Every row gives one point. Examples show where two turns around zero, p and q, send a point. Where does a point land after both, in the order given? Backwards means that the second turn is done in reverse. Each puzzle has new turns, and all numbers are rounded.
In the rows, 128 means zero.

Turn p:
 86 152 139 =>  96 164 116
108  97 148 => 132 152 162
164 116  82 => 132  69 132
153  96 145 => 166 124 150
102 193 127 =>  90 150  73
154 114 127 => 151 111 134
Turn q:
138  83 181 => 137 124 198
 98 149 115 => 132 156 101
165 164 107 => 138  88  90
112 116 110 => 106 143 124
Where do these land?
p, then q backwards: 150 136 124 => 142 147 127
p, then q: 151  94 105 => 124 118 174
p, then q backwards:  82 159 187 =>  49 133 113
q, then p backwards: 129 124  96 => 115 152 111

Turn p:
155 132 135 101 142 108 => 156 138 145 151 108 133
155 162 139 106  99 140 => 113 121 111 170  97 140
132 153  71 167 116 127 => 146 107  66 101 132 141
 87 140 143 157 174 133 => 123 163 129 115 187 140
160  31 131 155 153 136 => 162  76 181 109 161  67
103 141 144 115  79 112 =>  88 151 116 122  90 117
105 136 132  96 133 140 => 109 139 148 127 122 158
Turn q:
165 124  73 168 202 168 => 135 178  59 190 116  86
117  96 129  75 173 119 => 162  94 133 177 164 135
114 194 148 143  93 113 => 130 147 141  51 133 120
164 110 145 111 152 106 => 147 149 145 162 142 157
107 118 136 156  95 109 =>  92 123 159 110 117 119
 95 132 135 151 101 161 =>  87 107 108  98 123 119
117 118 110 113  97 122 => 131 100 143 121 102 127
145 132 149 108 111 127 => 137 127 135 116 128 162
Where do these land?
q, then p: 117 122 142 109 160 150 => 157 112 131 112 156 135
p, then q backwards: 129 137 147 164 184  91 => 145 170 136 123 187 104
q, then p backwards:  99 110  82 121  79 181 => 153 119  86 125  51 143
p, then q backwards: 164 107 137 140 134 105 => 118 136  91 115 148 108
q, then p: 118 156  73  73 110 160 => 161  69 139 121  74 102
q, then p: 143 143 156 155 106 131 => 100 140 131 134 121 166
q, then p: 127 121 159 134 123  78 => 109 159 147 164 152 124
